Each row is a point. Examples show where two turns around zero, p and q, send a point. Where does a point land after both, in the order given? Backwards means that the second turn is done in reverse. Each puzzle has new turns, and all numbers are rounded.

Turn p:
[-20  -9   4] => [  4 -17  14]
[ 41 -18   2] => [-26   1 -37]
[20  6 48] => [ 28 -14 -42]
[-2  3 12] => [10 -5 -4]
[ -5 -12 -24] => [-22   3  16]
[-34  31 -43] => [ 5 34 53]
Turn q:
[-18   2  20] => [-12   4 -24]
[  1  19 -27] => [ 25 -21   6]
[ 18 -38 -34] => [-15 -14  50]
[ 0 18 41] => [  3  31 -32]
Where do these land?
p, then q: [-25 -29  17] => [-38  10  15]
p, then q: [-21 -17 -45] => [-22  11 -46]
p, then q: [45 21  5] => [ 38 -31   8]
q, then p: [24 24 33] => [10 46 -8]
p, then q: [-17  12   5] => [ 3 21  5]
p, then q: [ -7 -11 -15] => [-12   1 -16]

Turn p:
[-31  -7  -1  12 -13   3] => [ -5   7  -3 -20 -23  18]
[12 -1 -2 15 28  5] => [ 25  -6  -4  15  -9 -15]
[-22   3  25  -6 -30  -9] => [-11  19  11 -20  10  33]
[  6  -9  -3 -12  12  14] => [  0 -19  -8  13   1   2]
[  3   8  -3   1   4 -14] => [  1  12  -3   1   5 -10]
[ 19 -18  -8  -8  11  -1] => [-6 -9  1 27 -2 -9]
[  0  17  -4 -13 -10  -2] => [-10   0  -4 -12  17  -4]
[12  8 -4 12 -4  4] => [  6  -4  12  -6   0 -14]
Turn q:
[-10   0  -1 -21  -5   0] => [-13   8  12  -6  -7 -10]
[-3 -8  6 -2 -2  8] => [-11  -4   2   1  -1   6]
[-10   1  -1  -5   7 -17] => [  1  14   6   4  11 -11]
[ 4 14 22  8  7 -5] => [ 10 -19  10   9  13  -5]
[-12 -10  13 -11 -11 -21] => [-9 15 20 19  0 -3]
[ 28   9 -21  17  -5  21] => [ 21 -15 -26 -14 -19  12]
[  0 -17 -10 -13  13  -6] => [-15  14 -14   4   1 -11]
[ 4 11 -8 27 -3 20] => [ 17 -14 -10 -16   2  22]
Where do these land?
q, then p: [-15  10 -11  -6 -12  15] => [-9 -8 -4 -2 21 16]
p, then q: [  9  10  -9   3 -12  12] => [-15   7   4  14   3  -9]
q, then p backwards: [ 9  4  9 -9  4 -5] => [ 13  -3 -10   2   5   3]
q, then p: [ -1   4   5  10   1 -48] => [ 35  15  17   2   7 -26]
p, then q backwards: [ 4 12 10  5 16 16] => [11 19  0 17  5 -2]
p, then q: [  1 -28   7   1 -10   6] => [ -8 -11  11  -1   1  26]
q, then p: [ -7 -13 -11  -5  12   3] => [ -3   2 -19 -10   0  -5]
